Each row is a point. To make a cloud, some directions were put in groups of two or more. Within a group, all points are equally far from the middle, so they leave a hole (a ring in 2 directions, a hollow ball in 3). The other directions are filled evenly. Then the cloud was stretched, turned, moved and blurred a little. Count the holes, and give their numbers of directions, smallest first.

Cloud, 13 rows:
[[  8.3  27.0]
 [ 15.1 -10.7]
 [ -5.0  23.4]
 [-14.0  13.0]
 [-10.0  -7.5]
 [ 16.7  24.7]
 [ -4.9 -11.5]
 [ -1.0  25.3]
 [ 13.6  25.0]
 [ 25.5   0.6]
 [-15.2   8.7]
 [ -0.8  25.8]
 [ 15.2  25.1]]
Holes: 1 (2)

Cloud, 22 rows:
[[ -1.1  21.7  -7.1]
 [ 34.4  -3.2 -16.3]
 [  3.0 -16.8  21.2]
 [-14.2  11.5   7.7]
 [  1.8   5.4 -25.8]
 [-23.0  -5.9  -3.6]
 [-19.8  -2.1  10.0]
 [ 12.9  24.9   0.5]
 [ 14.0  -7.2 -28.0]
 [ 12.1  -1.7  22.5]
 [ 20.1 -29.6  -0.2]
 [ 15.7  23.8 -10.7]
 [  6.0 -32.2   4.9]
 [ 24.6  10.6  15.2]
 [ 14.7  -2.0 -28.5]
 [-15.1  10.8  -8.3]
 [ 25.7  21.1  -0.5]
 [ -5.1  13.4  15.0]
 [ 14.8 -31.7  -4.5]
 [  1.7 -34.8  -3.2]
 [ -4.8  11.6  17.2]
 [ 10.6  20.1 -16.9]]
Holes: 1 (3)

Cloud:
[[  6.2  34.8  -3.6  14.9]
 [-21.2  -1.4  12.2  11.9]
 [ 19.3 -12.9  -3.9  13.9]
 [ 17.8   2.6 -11.1  18.1]
 [ 19.2 -26.8   1.0  -2.2]
 [  9.6  35.1  18.1   9.1]
 [ 13.7 -10.2 -27.1   4.2]
 [-22.9   1.4  11.5  13.2]
 [ 17.7 -24.2   7.4  -0.6]
 [ 10.6  12.7 -31.6 -16.1]
 [-21.5   1.7  18.7  15.4]
 [ -1.0 -22.2   5.4   6.2]
 [-11.4  -5.7 -16.6  13.2]
 [  0.7 -27.6 -11.8  -0.7]
 [-16.7   9.7 -13.8  19.9]
 [-11.6  32.5  17.5   3.9]
 [ 14.7   5.4  37.4  20.2]
 [-12.2 -17.3   0.0 -15.2]
 [-22.0   2.9   4.8  25.5]
 [ 13.0  21.4 -17.4  -0.8]
 [ 20.5 -17.3  14.9  -0.4]
 [  5.3  13.3  21.2 -10.7]
 [ -8.5  -8.8 -36.7 -10.9]
 [  1.4 -33.9  -6.7 -16.2]
 [  6.7 -16.5  20.8   0.5]
 [ 20.9   5.7   2.2 -26.3]
 [-11.1 -25.9 -16.4 -18.8]
 [  5.5   0.4  36.9  13.4]]
Holes: 1 (3)

Cloud, 87 rows:
[[ 21.4   7.5 -10.5  -4.8  22.5 -13.4  19.3  -9.6]
 [  8.3  15.0   7.5   0.4   8.7 -37.4   0.7 -13.0]
 [-27.0  30.0   6.6  -6.7  44.1  -6.1   0.7 -12.9]
 [-13.1  46.8 -11.9  19.4  19.3   4.2 -14.7   3.7]
 [ -2.5  39.6 -10.2  17.2   5.4 -21.0  -9.0  -8.1]
 [ -6.7  15.5 -24.7  25.1  -1.0  21.8 -10.0 -11.1]
 [ -4.8  20.1  -1.2 -30.5  37.9   6.4 -13.7  -9.0]
 [  4.5   2.3 -31.0  17.7  -2.9 -26.6  -7.7   8.2]
 [ 12.6   9.4   4.6  10.0  24.3   4.0  25.4  17.4]
 [ -8.0  11.5  10.5  11.0  27.7  -5.7 -25.3 -23.2]
 [-12.5  -6.4   4.1   5.0  31.4 -24.7   0.7 -18.7]
 [  7.1   7.3  22.4 -20.7   1.3  14.1  11.6 -24.6]
 [  2.0   5.2  11.4 -12.2  -7.8  25.7  26.4 -14.1]
 [-26.8  24.5   4.5  21.2  16.1  15.0 -20.8   6.7]
 [ 13.3  24.6   8.4 -32.3   7.3   0.5  -1.1  -5.4]
 [  6.6  15.1  -0.1   5.6  37.3  15.9  15.4 -15.2]
 [ -5.8  14.8   5.1 -18.9   0.3  12.4  19.4 -30.2]
 [-40.4  28.3   0.7  12.4   8.6   9.5  -1.8 -10.2]
 [  7.3  27.4  -3.0 -27.9  17.3   8.9 -22.1  -8.6]
 [  8.3  -0.8   3.5 -24.9  -6.6 -25.2  -1.8  -5.8]
 [  6.7   4.3  -2.1  10.2  31.3  12.8   9.1 -28.5]
 [ 10.4  21.8  -2.2 -18.1 -15.4  -3.9 -12.3  13.6]
 [ 12.7  13.5 -11.8  14.5   1.3  35.7  -7.0   9.3]
 [-10.7  -8.5  -8.1  16.3 -22.6  -6.2  -9.9   8.8]
 [-16.8  14.4 -21.5   1.5  30.7 -21.7 -11.3 -29.5]
 [ -8.1  -4.5   8.8  17.5  35.8 -12.2  -0.5   3.6]
 [ 28.0   4.5   3.0   9.8  29.0 -16.2   7.6  -2.6]
 [  1.6  12.3 -21.9  21.2  12.3 -34.4 -17.8  16.4]
 [ 12.8  21.9 -18.1  -7.4  38.2  -1.8 -14.2 -17.0]
 [  0.5  15.5   0.6  -1.3  26.3  -6.2  22.3  26.9]
 [-25.2  23.2  -9.4   1.6  18.3   2.2 -18.7  24.9]
 [  7.8 -30.3 -13.6   2.9  -0.7  -8.3 -22.0 -13.3]
 [-18.5   6.4   2.0 -24.4  16.0   4.0   6.9  17.6]
 [-21.3  -3.0 -30.4   6.6   9.6  -4.0   6.4  -3.6]
 [ 10.9  -1.7 -12.3  -5.3   9.7 -14.1  27.6  -7.9]
 [ 22.3  -2.0   3.4  14.8  21.3   0.6  21.1   1.3]
 [-15.6  19.9   5.6  -2.8  32.7 -15.9 -12.8 -31.9]
 [-14.8   3.5  12.6  20.3  10.8  13.4 -10.8 -25.2]
 [  9.9  18.3  21.0  14.9  20.6  -9.7   3.5 -18.4]
 [-17.4  29.8  18.2  -3.6  27.3  29.3   5.0   2.0]
 [ 33.7 -22.4 -13.7   5.5   2.5 -12.0  -7.2  -0.6]
 [ -6.5  37.0   6.3   8.6   7.0  29.5 -11.8  16.7]
 [ 15.1 -22.4  -8.8 -19.4  23.8   8.9 -22.3  -4.3]
 [-29.9   9.7  -6.2 -19.7  -0.7   6.7  -4.8   6.7]
 [  2.0 -10.7  17.8  16.5  -0.5 -15.4  -2.0   2.3]
 [ -5.9  30.0   5.5 -27.3  -4.2   8.4   8.4 -11.9]
 [  1.0  21.4  -2.0   8.9  34.6   8.8  20.5 -16.4]
 [-13.2  30.2   1.3  12.0  -7.2 -20.4  -1.5  20.8]
 [  1.4  13.2  -9.6 -28.0   2.5   9.5 -18.4 -26.0]
 [ -0.2  -3.4  -3.9  -5.9  -6.2  30.9 -33.5  -7.0]
 [  7.8  11.1  22.5 -25.9   6.1  19.9  12.0 -17.2]
 [ -1.6   5.4 -12.3 -15.5  -9.1   5.6   5.2  28.4]
 [ -8.1   3.8  -5.9 -23.7   5.3  -0.9 -33.9 -15.1]
 [-17.5  11.0 -30.3  -5.7   6.6  18.3  -2.2 -15.5]
 [  5.0  11.9   0.8   7.1  48.0   4.7  -9.0 -18.2]
 [-10.9  12.5 -18.3  17.4  15.4 -33.8 -26.7   9.8]
 [-26.8  34.7   8.0  21.4  25.4  18.2   0.5  -0.1]
 [ -2.0  25.2  -6.0  -0.4  -4.8 -25.6   6.2 -17.9]
 [ -9.7   4.3  19.5   4.0  27.5 -20.9  14.1   6.6]
 [ 20.2  -8.5   6.8   8.5 -17.5  20.2  -1.3 -14.3]
 [ 26.7  -8.8  -2.2   2.5 -17.1  -1.1  -8.1 -14.6]
 [-28.1  35.0  -5.8  19.6  31.6  13.1   0.1   1.1]
 [ 20.4 -14.4   2.9   5.1 -10.9  23.6  16.8   7.6]
 [ -2.8  14.1  15.4  21.8 -16.5  17.4  -0.7 -10.6]
 [  6.2   3.7 -29.1  10.8   0.6  15.1 -28.5 -18.3]
 [-15.0  28.2  -7.8  23.0 -13.9   8.9  -2.2 -12.7]
 [ -6.0  -3.2 -21.2  -7.3  36.1  -4.3   0.8 -26.9]
 [  8.5  16.4 -26.0   9.7  12.7  22.4 -29.0   1.5]
 [  8.4  28.7   4.6  -8.4 -12.4  -0.5 -18.1  14.5]
 [-25.5  11.8  10.1 -20.2  22.1  -8.2   6.2   7.0]
 [-13.4   8.0  -8.7  -7.9  43.6   1.0   5.9  10.1]
 [  3.7  21.6   9.3   9.9  -2.7   7.9  -2.0  36.6]
 [ 17.3 -17.1   5.4 -28.9   4.9 -11.2  -9.7   3.6]
 [-11.5  12.3 -12.8   2.6  36.8 -35.7 -21.6 -10.8]
 [  8.6   0.2  26.0 -10.7  -7.4  20.0  18.5  12.4]
 [ -3.5   7.8  -9.0 -15.5 -18.1  -2.0  -5.4  24.4]
 [ 19.9  16.0  -9.6   3.2  24.2 -20.5   6.6 -18.7]
 [ 15.0 -32.4 -10.6   6.9  -5.0  13.1  -6.4  12.2]
 [ 15.1  11.4  15.9  -5.1 -11.9  21.6 -20.0  -2.6]
 [-12.7  33.0  -1.2 -20.5   7.8   3.5 -27.2 -11.6]
 [ 10.9  12.5  26.4  -4.4   2.0  28.9  -9.1  -0.9]
 [ 19.1  21.1 -24.4   2.2  16.8 -10.5  -8.5 -14.3]
 [-11.4  -4.3 -22.6  -3.6  -0.4 -28.4 -18.5 -13.8]
 [-25.1  19.5 -11.9   2.2  43.3 -20.9   1.3 -14.5]
 [ 16.5  15.9  -1.7  16.5  10.8 -18.4 -10.8 -22.4]
 [-11.6  37.6   4.8  -2.1 -17.2   9.2  -7.8   2.4]
 [ 10.9 -14.1 -11.0  -0.4  30.3  16.7 -11.0 -24.2]]
Holes: 3 (2, 3, 3)
